Rows are points. Each copy is the shape, with its points in the same order, turned, moved and blurred by noise. Some copies are also mirrored. Which?

Shape, 6 rows:
[[ 13  16  43]
 [ 55   6  -8]
 [ -2   8  26]
 [ 19 -44 -41]
 [  0 -11  38]
 [ -3  32  35]]
Copy 1 (6 x 3):
[[-23 -36  16]
 [ -1 -34 -43]
 [-16 -13  19]
 [ 46  10 -34]
 [  0 -22  27]
 [-42 -18  18]]
Copy 1 is: mirrored
Copy 2 (6 x 3):
[[ -6 -60 -23]
 [ 49 -41  13]
 [-11 -33 -23]
 [ 29  23  35]
 [-24 -34  -7]
 [ -7 -39 -35]]
Copy 2 is: mirrored
Copy 3, 6 rows:
[[ 16 -16  57]
 [ 44  39  32]
 [  8 -14  35]
 [  2  51 -17]
 [ -9  -4  45]
 [ 27 -34  38]]
Copy 3 is: mirrored
Copy 4 (6 x 3):
[[ -8  45 -23]
 [-20 -19 -28]
 [ -1  34   5]
 [ 30 -44   8]
 [ 21  36 -13]
 [-25  52   1]]
Copy 4 is: only turned

Shape, 9 rows:
[[-29  19   0  14  29  -9]
 [ 11  -3 -29  -2  -5 -10]
 [  2  13   9  13  15 -42]
 [ 26  -4  -8  -8  -7  -6]
 [ -2  39  -5 -19 -28 -38]
 [ 23  27 -14  12 -31   1]
 [-10   8   0  28  24   6]
 [ -5 -24  30  29 -29  -4]
 [ -5 -13   4 -23  14   1]]
Copy 1:
[[-35  34  -4  -2   2  -2]
 [ 18   7 -25  -9  13  -1]
 [-28   3 -31  14  -1 -20]
 [ 17 -10 -21   9  17   0]
 [  6   0  -5  11  16 -60]
 [ 37  16 -13  28   1 -19]
 [-16  30 -10   6  -9  19]
 [  7 -12  -1   5 -52  -1]
 [ -9 -10   4 -14  13   9]]
Copy 1 is: only turned
Copy 2 (9 x 6):
[[ 41 -23  12  10 -25  -1]
 [-12  -6  22 -21   2 -10]
 [ -9 -31  10  14 -29  11]
 [-20  14   7 -13  -4   1]
 [-25 -10  18  39   2 -21]
 [-12   7  21   4  28  13]
 [ 36  -9   9  -8 -11  20]
 [ -1 -17 -45  -6  14  24]
 [  6   7 -11 -17 -28 -17]]
Copy 2 is: mirrored

Shape, 14 rows:
[[-10  -5   8  31   7  -3   0   4]
 [ 17  -3  13 -16  12   8   7   4]
 [-15  -3  13 -13   8 -16 -14   5]
 [-17 -11 -17  -4   2 -15   0   6]
 [ -7 -12  14  -3  -9 -17 -27 -11]
 [-11  -1   2 -10  -4 -17   6 -16]
 [ -6   4   0 -12  -5  -4  10   6]
 [ 16   7   9 -13  -6 -22 -11  -7]
 [ -7   4   3  12   3 -26  -1   2]
 [-18  41   4  -6  -5  57 -22  -4]
 [-18   4  -7  -3   4 -26   7 -51]
 [  0  -4  -6  -3  14 -15   4   0]
 [-13   0   8  -5  -5  -7   9   4]
 [ 48  -7  11  -5   1  25   8  -3]]
Copy 1, 14 rows:
[[ -7  -3   9   2 -33  -7   8  24]
 [ 12   7  -2  -9   5  19  -6  17]
 [  1   3   6 -17   6  -8  23  32]
 [  9 -15  -1 -13  -6 -17  24   7]
 [ -6  12  -1   6   9 -23  20  32]
 [-12  -8 -13 -13   7 -15   8  16]
 [ -2 -10   7 -15   6  -1   5   6]
 [-12   7  -8   5  17   6  19  16]
 [-14 -12   2  -3 -11  -3  24  22]
 [-16  53  32 -34  -9 -13 -18 -15]
 [-29  -7 -43 -18  -2 -26  10  15]
 [  4  -8 -10 -12  -8   3  18  14]
 [ -5 -13   9 -13   1  -7   4  17]
 [ 15  18  -8  19   2  29 -23   2]]
Copy 1 is: only turned
Copy 2, 14 rows:
[[  2 -15   9   2  -6   5  -6  24]
 [ -1  21  -3  10  -2  -3  -5 -15]
 [ 16   5   8  -8  23   4  -5   2]
 [-13 -11  13 -14  19   3   7   0]
 [ 31  -6  19   6  16   5  13   1]
 [  8  -3  24 -17   2   3   1 -13]
 [ -2   2   0 -17   1  -2   2 -11]
 [ 23   8  15  -2   4 -20   8 -11]
 [  7 -10  17 -13   5 -11  -6  11]
 [ 13  38 -25 -24 -27  33  35  19]
 [ 10   0  60 -24  -8  12   3  -9]
 [ -8   4  19  -6   8  -6  -4   0]
 [  5  -7   3 -15   3   7  -5  -6]
 [ -5  21  -8  35 -27 -15   8 -21]]
Copy 2 is: mirrored

Shape, 12 rows:
[[ 10  21  12  16  22 -12  17 -35 -21]
 [  2  -9 -31  43   3   5  -6  -4  -1]
 [-13  20   7 -23  23   9  10  15  25]
 [-25 -17  -4 -53 -39  19  -1   1 -23]
 [ 14   9 -12   2 -14  11 -14  25  34]
 [ 20   4 -34  -8   6 -11   3  14 -14]
 [  5 -23  -2 -10   6 -33  19  10  18]
 [ 16 -12   2 -15 -12 -28  10   3 -12]
 [  6  39 -29   6   1  -2 -20  -9  22]
 [-20  -3  -6  -5  37   4 -19  -2 -28]
 [-25   0   0  14  21  -5  19  24  23]
 [ 27   2 -32   2   3   8   4 -11  19]]
Copy 1:
[[ 31  26 -17 -11  26  14  -9 -23  20]
 [ 13 -16  13   2  -4  14 -23   5  40]
 [ 11   1  17 -29  -3  13 -18 -19 -40]
 [ 53 -21  19  23 -27  -7  36 -20 -35]
 [-24 -28  19  -3 -19  21  -7 -14 -11]
 [ 22 -19 -13 -23 -25  24   5   0  10]
 [  4 -10  -2 -19  14   6  14  29 -18]
 [ 15  -6 -21  -1  -4   8  28   7  -7]
 [  2   3  26 -12 -15  52  -8 -23  13]
 [ 39  25  12 -21 -27 -13 -14  -7  11]
 [  8  -5  14 -13   5   6 -37  16 -24]
 [  6 -28  15 -24   2  27   4 -15  20]]
Copy 1 is: mirrored
Copy 2 (12 x 9):
[[  3   6   7  -7 -18   4  -9  34 -27]
 [ 15  27 -11 -38  -9  22 -19   1  21]
 [ -8 -31 -33   9   4 -14 -21  -9   3]
 [-14  20   9  50  23  -6  10 -37  26]
 [  1   3 -34 -29  27  -7 -22 -34   6]
 [  2  13   9 -14 -17 -10 -32 -30   4]
 [ -1 -29   4 -17 -10  20  -2 -37  -6]
 [ -4  -1  21  -8  -4   1   4 -31 -14]
 [  3   7 -11 -24  28  -4 -53   3   0]
 [ 25  -6   8   6 -16 -18  -9  14  31]
 [-12 -31 -30 -22 -12  10  -8  -6  22]
 [ 16  16 -17 -14   1  15 -40 -21 -12]]
Copy 2 is: mirrored
Copy 3, 12 rows:
[[ 21  -4 -23  12 -22  47  -5  -9 -13]
 [ 24  30  19 -21  -8   5 -22 -10  -7]
 [-35  -4  -8   7   2   6  28 -21  -1]
 [ -6 -40   8  28  60 -15 -17  -1  -4]
 [-21  30   4   1   4 -22   7   7  16]
 [ -4  13  25   4   7  15   1  22 -23]
 [ -1  17 -14  13   7 -15  18  -4 -45]
 [ 11   4 -13  21  17   1   4  22 -32]
 [-33  31   0  -1  -8  21 -22   0  10]
 [ -7 -31   6 -30  -3  20  -8  -5 -20]
 [ -6  19  -7 -20   8  -1  30 -34 -16]
 [ -6  24  20  21 -19   0 -11   0  -6]]
Copy 3 is: mirrored

Shape:
[[  2  -9   9   1  -6 -41  20  37 -17  -4  -2 -20]
 [  0  -1  11  -5  13   3  19  19 -21 -24 -13   4]
 [  7 -21 -11  -2   1  17  21   7   2   6   6   4]
 [-21   7  22 -32  -9 -14  -2  21 -11 -10  17  -4]
 [  5   2 -21  10  -3  11   3  -2   9 -12  12   8]
 [ 11 -26 -11  -6   9  11 -11 -11 -15  12   7  13]
 [-28  -7  16 -23   6  17  17 -17  -2  30  32  34]
 [ 13 -41  -9 -20  25  26   9   4  17  13  17  -1]
 [  4 -18 -31  -6  23   9  -2  -1  -8   0  16  28]
 [-15  18  17 -36  10 -18  30 -10 -14  14  26  -6]
 [  8  16  32   7  -3 -17  -4  20 -15   6  -1 -25]
 [ -5   8   7  18   0 -15   5  29 -26 -38  22 -17]
 [ 33  -7  11   1 -22 -18  11  26 -21 -26  -5 -15]
 [ -4   0  12   6 -23 -11  13  28 -33  -7  11 -15]
 [ 19 -21  31  10  -1 -35  18  19 -11 -29  10 -11]
 [ -5 -27 -14  -2  -3   6   0 -16  -6 -17   0  -7]
 [ -7 -27 -12  11  10   4   5   1   4   0  -6   4]
 [ -6  -6 -13 -13   4   7   2   1  16   2   6  29]]
Copy 1:
[[ 17   9  16   1 -21 -13 -16 -42  14   8  -2  29]
 [-19   1 -20  -1   3 -18 -15 -26  -9  14 -12  24]
 [  2  -5   1  -2  12  -6   0   5 -27  13   9   8]
 [ 16  -8  -5 -10   3  -3  -5 -22   0 -16 -40  30]
 [ -6   5  -4  -1  -3  -2  19  -4 -32  15  -9  -8]
 [ -9 -30   0   4  -5  -2  -9  16 -22   5  -1  -4]
 [ 29 -30 -22   4  29 -30   8  32 -24  -5 -34  15]
 [ 14 -12  -7 -15  16  16 -23  31 -29  18  11   5]
 [  0 -19 -11  15 -10   4  -6  17 -39  30 -12   2]
 [ 45  -9 -38  -8  -5 -28  -2 -15  -6 -14 -25  15]
 [ -1   2   5 -30 -18 -22  -3 -21  26  -1 -15  13]
 [ -9  25  15  -9 -26 -18 -18 -36 -16   5 -30  16]
 [ -8  -3  20 -16  -8  -7 -16 -53  -6   5   4  10]
 [  1   1  21 -11 -14 -26  -6 -30  -6 -11  -8  28]
 [  7   8  22  -7   0 -18 -38 -42   8  14 -16  -3]
 [ -7  -2  -3  13  -1   7 -12   0 -23 -14   3  -8]
 [ -7   5  -1  16   4   2  -5  14 -10  14   3   1]
 [  8 -15 -12  11  16  10  17   5 -25  18 -18   3]]
Copy 1 is: mirrored
Copy 2 (18 x 12):
[[-11  15  12   7  35  15 -15  26  34  -5   4  -4]
 [  1  14  -9   7  24 -34  -5  11  20   5  -3  -6]
 [  8  11 -10 -25   8  -7  -9  -2   0  22  -4 -19]
 [  0  20  21  29  25  -5  -2  13 -12 -13   3 -28]
 [  9   1   0 -21  16 -10  13   7 -17  28  -4   1]
 [ 15  -3  -9 -11  12  -2   1 -34  -4  17   8  -8]
 [ 37  -4 -19  14 -14  -1 -10  -5 -31   6  -3 -44]
 [ 19  20   1 -26   5  -5 -24 -34  -6  25 -24 -21]
 [ 29   4  -7  -5  17  -9  -1 -21  -6  44   5  -7]
 [ 22  36 -16  30   3  16  -2  16 -14 -14  -4 -18]
 [ -6  10  18   3  12  -1  -7  17   7 -33   7  15]
 [  4   9  10   1  60 -16  -5  31   1  -7   5  11]
 [-11  17  12 -20  40  -8  16  17  35 -14   8  -5]
 [ -6   8   2  -5  38  -3  -9  26   9 -17  23 -13]
 [  9   2  10  -5  47   3   2  18  37 -20 -21  -3]
 [-11   0 -18 -11  31  -6   6 -17  -9  17 -10 -10]
 [ -4  -8  -8 -10  15  -4 -14  -9   1  28 -11  -5]
 [ 13   1   5   2  -1 -10   7  -4 -10  36  -8 -20]]
Copy 2 is: only turned
Copy 3, 18 rows:
[[ 33 -27 -17  14   5   4   5  25 -12  -2 -35  17]
 [ 22  -2  -3   9  21  18   6   7  10  30 -16  16]
 [ 21  17 -15   3  -1   5   0 -21  -8   7  -6  -4]
 [ -5 -39  -6  27  16   9  23   1  -9   4  -7   7]
 [ 20  19   3  11   0   3  -7 -17   8  -9  15  11]
 [  5   4   1 -27 -10   9   1 -28  -6   9   4  11]
 [-11 -11   7   5  -2  34   1 -28 -30  15  15 -41]
 [ -5  22 -27  -4 -20   6   7 -44  -1  12 -18  -8]
 [ 13  23   6  -8 -18  29  15 -24  -2   4   8   9]
 [-10 -21  24  17  11  15  10   2 -15   0 -26 -30]
 [ 20 -46  -7   1  14  -4 -10  11  19   0 -16   4]
 [ 31 -20  -6  19  33  25   8   4  16 -17 -15  31]
 [ 37 -20  -5  12  16 -13 -12  -2  -3  12 -29  43]
 [ 36 -29 -10   8  31   4   6   2 -14  -4 -15  13]
 [ 19 -24 -16  18  11  17 -23   4  -2   2 -41  38]
 [ -5  23  -9  -7  13   1  -1  -6  -7   3   3  20]
 [  9  17 -23  -9  -3  15  -4  -4   1   4   3   8]
 [  6  10  -4  15 -17  14   6 -13  -6  11  20  -3]]
Copy 3 is: mirrored

Shape (17 x 12):
[[ 12 -33  23  26  23  35  31  -4 -26 -26  12  -1]
 [-14 -13   1  15 -15  13 -23   7   7 -16 -11  33]
 [ 13  -4  -9  24   1  32 -20  12  -9  24   4  33]
 [-11  -9 -19 -19 -13 -17 -13  17  -4 -31  24  -3]
 [  2 -38 -17  28  -1  11   6   0 -24  18 -16 -18]
 [-16   6  22  -1  20 -15  -7  34  16  23   5  -1]
 [ 37  -2 -15  22 -31  31  11  15 -14   0 -25 -14]
 [ 17  -2  21   1  12 -14  -8  13 -24  13   2  -8]
 [ -6 -40  22  21 -27 -18   9   8 -11  -2  27   8]
 [  1  -6  -6  -5 -18  28  -6  -2 -13 -12  -1 -20]
 [ 22 -39  11  18   2  25 -13 -14  23   1 -18   3]
 [ 10   0   6 -12  19   2 -20  10  10  -8  14   9]
 [ 35  -2  24 -10   9   0  -8 -18  20  -6  26  11]
 [ 16   6 -19  -9 -25  -1  14  -9  14 -24  26  -5]
 [ 15   9 -10 -18   8  34  29 -14 -17   5  -4  23]
 [ 11   7  -5  30  -7   4 -16 -22  16  19   0  19]
 [ -3 -17   9   8 -21  13   9   1  -2  12  -3 -12]]
Copy 1, 17 rows:
[[-16 -21   9 -17 -57  -7 -20   2  20  12 -11 -20]
 [ 16  -9  -4  15  -8 -24   3   7 -19 -32 -32   8]
 [ 22  -6  19  25 -17 -12  20  10 -34  15 -31 -13]
 [  9  13  -9  -6  16 -35 -23 -24  -7  -5  12  24]
 [-42  -2  16  31 -12 -19   0  30   3   6  -6  -9]
 [  5  20  -6 -28  21   7   0  13 -44 -10  -2 -15]
 [-28 -31  15  31 -19 -11  28 -26 -15   5   3  -1]
 [-13  26  25 -18  -5  -8  10  -1  -9   3  -5  -1]
 [ -8  22 -31  -8 -21 -41  13  23   8  -3  -1  11]
 [-14  -6  -2  24 -11  -5  -4 -18  -7   7  -5  18]
 [ -7 -17 -13  18   0  -3  13   2  16  -6 -38 -30]
 [ 26   8   2  -9  14  -6  -6 -16 -12   1 -16 -14]
 [ 28  18 -12 -20   4   6  15 -18  13  12 -12 -23]
 [ 19  -2 -20  19  -2 -10   7 -31   3   8  29   7]
 [ 26 -32  26  10 -18  21   5   3   3  19   5  11]
 [ 25  15  -1  35 -11  -1  26   0  -5 -11 -15 -26]
 [-20  -1 -15  13 -13   2  13  12  -6   3  -3  14]]
Copy 1 is: only turned
Copy 2, 17 rows:
[[ -9  -8  10  35  47  -3  -5  -2   4  17  37 -22]
 [ 26 -22  11 -10  -8 -28 -20 -16 -11  18   6 -11]
 [ -5 -17  31  -7  -7 -36 -10 -23   9 -23  12 -24]
 [ -6   3 -12  -2 -24   9 -10 -20 -26  16   9  27]
 [-23  -3  28   8 -12  -8  -1  34   0  14  17 -27]
 [ 15  11 -15 -34  -9  15  -8 -15  29 -12  10 -19]
 [ -1   0  55   9  16 -10 -17  21 -15 -14  -8   1]
 [  1   9  -8   9  -3  13   5  -3   2 -20  -5 -26]
 [-17 -18  11  -7   6  26   0 -27 -24  28   7 -33]
 [  8 -18  19  12   0   4  -3  13 -11  -9  16  16]
 [ 27  -2  32  -3  10 -24  24   2  -5  13  32 -27]
 [ 22   7 -11  -4  -3 -12   6 -24   5  -9  18   1]
 [ 17   0   0   0  18  -6  47 -40 -11 -14  14  -2]
 [ -7  -7  11  -9  11   0  21 -19 -23  10   0  39]
 [-15 -16  -4  -8  37 -36   3   9  -5 -26  11   9]
 [  4 -19  27 -15  -5 -31  27 -19  15   1 -12 -11]
 [ -1 -19  22 -14   7   8   6   7  -3   4  11  -9]]
Copy 2 is: mirrored
Copy 3 (17 x 12):
[[ 39  21 -28 -33 -17   3   9   3  36 -17 -27  -7]
 [ 17  -7 -10  -1   2 -20 -21 -36   0 -27   0  -1]
 [  9   5  -6  -2 -19 -17  18 -29   4 -60  20 -16]
 [ -5   1   2  36  25  -2  -5  -9  18   2 -12  -3]
 [ 30  26   9 -13  -8 -35  29   1  10  -7  12  -1]
 [-17 -32 -21 -12  13  -1  27 -30  10 -10  13  19]
 [ -4  52 -19 -17 -14 -26  12  -2 -23 -17  -4   7]
 [-17   9  -3  -5  -6  -6  29  -6  30 -25   4  22]
 [ 21  23 -16   2  26 -21   8 -33  50  -2   7  16]
 [  1  19 -15  -9   6 -23  -6  17  -1  -7  -5  -7]
 [ 40   8  -4 -35  17 -15   2  10  -5 -42  10  10]
 [ -6 -20  -4   0  14  14   2 -10  13 -33  -2  -1]
 [ -6   5  -1 -21  29  29 -10   2  25 -46   6   8]
 [ -7  29  -2   0  31  20 -21  -3   9  -1  -2 -13]
 [  0  21 -19 -12 -37  21 -12   2  13 -17  20 -17]
 [ -1  12  20 -34   8 -11  -7 -29  -1 -37  29 -11]
 [  9  17 -20 -17   7 -32   9  -6  13  -6  16  -1]]
Copy 3 is: mirrored

Shape (16 x 12):
[[ 32  19  -3   7 -22  11  28  13  -2 -14 -10  -8]
 [-13  13  13  33 -25  -3  19   4  -1  -4 -13 -10]
 [  4  29   6   3 -15 -13  32  -8   5 -12 -21 -34]
 [ 19  -2 -11  18 -10  23  19   7  19 -11 -18 -34]
 [-16   6 -25  -9  -6 -10   5   9  -2   6  30  -3]
 [ -5  -9  10 -35  21  -4   6  32  28 -27   4   7]
 [-10 -12  -1 -19 -17 -25  -6  -6 -20 -11   5   6]
 [-24 -15 -29 -29  -7 -13 -18  -6  -8   9  -1  12]
 [ 16  -2 -23  14  13  14  11  31   3 -39 -21 -18]
 [ -1  23   1  -3  13  -1  -7   4  -7   0  -5  -4]
 [ 28  14 -10  11  -1  15  10  13  38 -30 -19  -3]
 [ -3  -6  -5 -13  -4 -36 -10  11  -1   2  10 -10]
 [  0  -2  11 -16  -8 -11   9  15  -9  20  -6  -8]
 [ -9 -23 -14 -13  22 -25   4 -13  -8  10  21  17]
 [-25 -11 -21 -39  16  -7  16   7  -4   4  15  16]
 [  5   7  14   5 -18  12   1  -9  -8 -15   4 -28]]
Copy 1:
[[ -1   4  20 -33  11  20 -20  -4  27  24  10   2]
 [ 16  -9   7  11  16  14 -25   8   5  26  21   9]
 [  4  18  28  -3  30  -4 -33   5  20   6  21  11]
 [-28 -10   9 -16  31  12 -26   0  23  17  20 -16]
 [-18  18  -5   0 -23  -6   6 -11 -10   8  18  10]
 [-14 -12   4  -9 -10 -26  32  13  40 -13  -1   0]
 [ -9   5  32   2 -11  -1  17  13 -19   5  -2  25]
 [-23   2  27  15 -20  -1  25 -14 -28 -12   2   3]
 [-39 -20  18 -11  -7  18 -22  10  46   3  14  -4]
 [ -2  14   5   0  -6  11 -10  10   7 -15  -3  -3]
 [-14 -27   5 -33  19  13 -14  -5  38 -11  17  -2]
 [-12   6  18  -8 -18 -20   4  18 -17  -3  12   7]
 [  5  13  23  -2  -4 -12   1  10  -3  15  -3 -16]
 [-24   0   2   5 -22 -23   6  -6 -22   0 -27  17]
 [-22  13   9  14 -27 -22  27 -20   5  -1 -13   7]
 [-13  14   9  -6  27  20  -5  23   3  15  10   9]]
Copy 1 is: mirrored
Copy 2, 16 rows:
[[ -7   6 -11 -10   5  22  -9 -26 -16  35  15  27]
 [ -3 -28  -5 -22  14  10  -1 -14 -16   6  -8  36]
 [-20 -19 -34   0  -4  17  14 -18  -5  23  11  31]
 [-18  22  -9  -7   5   5  13 -14 -18  38 -19  25]
 [-10 -17  -2 -16   1 -14 -10  15 -17  17  27 -21]
 [-26  14  -8  33 -13   7 -31  21 -21  -8   6  -4]
 [ 15 -24  -7   3 -13  -7 -24   1  16   1   4  -9]
 [ 16  -3   8  -3 -22 -29  -2   5  12  -8   7 -20]
 [-36  14  16   4 -16  31  -7 -20 -27  34 -18   0]
 [-13  -3  -5 -10   1  18   3   3  10   2  14  -6]
 [-19  25  12   7 -11  24  -1   8 -21  30   2  42]
 [ -6 -13 -16 -16 -15 -10 -23  18   7   4   1 -12]
 [ -4   5 -31 -20   2   1 -11  -8  -2  -9   7  -2]
 [ 23  -6  -8 -12  -8   3  -8  34  -6   0   3 -36]
 [  5  -1  -6  14 -16 -14  -7  16 -20  -9  23 -37]
 [-14 -13 -13   6  25   7  -4  -9  10  28   3  15]]
Copy 2 is: only turned
Copy 3, 16 rows:
[[ 32  -5  -8 -13  11  22  11   3 -22  15  25  10]
 [ 31   0  -2   9  19   2   9 -12 -31   2   9 -30]
 [ 27   3   7  12  -8  -3  19 -24 -27  12  34   1]
 [ 36 -18   5  -7 -11   0   1  23 -24   1  28  -4]
 [ -2  23  27 -20   0  -6  -2  -4  -9  26 -16 -13]
 [-19   8  25  27  19  -5  -9  30   7  30  10  18]
 [ -3  -3  22  11   2  12   4 -27   9  10 -27  -1]
 [-12  -5  28  -7   0 -14  14  -8  21   9 -37  -7]
 [ 44  -8  -1  13  -4   0  -2  37 -17  22  -3  20]
 [  0  20   1   6  -2  -4  16   3 -15   2  -7   7]
 [ 34  -1 -12   3   6   0   3  34   8  11  36   8]
 [-10   5  15   4  -1 -13 -17 -20  -2  14 -10   3]
 [-17  -9  13  -1  12  -3   5 -14 -22   4  -2   4]
 [-33   1   8   5 -20   1   2  -4   5  31 -29 -18]
 [-28   5  33   0   1  -7  20   7   0  45 -22  -4]
 [ 19   6  18   4  -6  22   5  -4 -21 -12   9  -7]]
Copy 3 is: only turned
Copy 4 (16 x 12):
[[-20 -15  -9  -2   0  -9 -14   8 -33 -31 -29 -12]
 [ -1  27  -7  -4   4   7   3  -2 -38 -17 -12 -27]
 [  8   8 -11  -5 -13 -23  16  22 -33 -25 -18 -21]
 [  6 -17   7 -10  -6  -1  -1  -2 -29 -12 -49 -21]
 [ 10  -1 -34  -2 -14  -9 -10 -36  -3 -12   5   2]
 [ 14   2  -1 -29   5 -32 -43   3  26  -4  -9   2]
 [  5  21   3  10  -8 -12 -10 -15  -5 -20  15  24]
 [ 14   0   2  10 -31  -5 -15 -31   4   4  25  17]
 [-13   1  -5  -8 -11  -5 -22   6  -8   6 -60   1]
 [  9   3 -21   5 -14   8  -9  12   5 -13  -4  -7]
 [-18 -12   9 -31 -16  -2 -22   9  -6 -19 -42 -23]
 [ 10  16  -5  13  -9 -22  -4 -22  15 -22   1   0]
 [ 14  -2  -4  21   9 -16 -10  -4  -5 -12   8 -12]
 [  1  -1 -12  -3   4  -4  10 -26  24   2  20  24]
 [ 11 -11 -23  -8  -6 -24 -18 -19   9  15  23  20]
 [ 23   6  -3  -2  -3   9  -3   3 -27 -36 -21   2]]
Copy 4 is: only turned
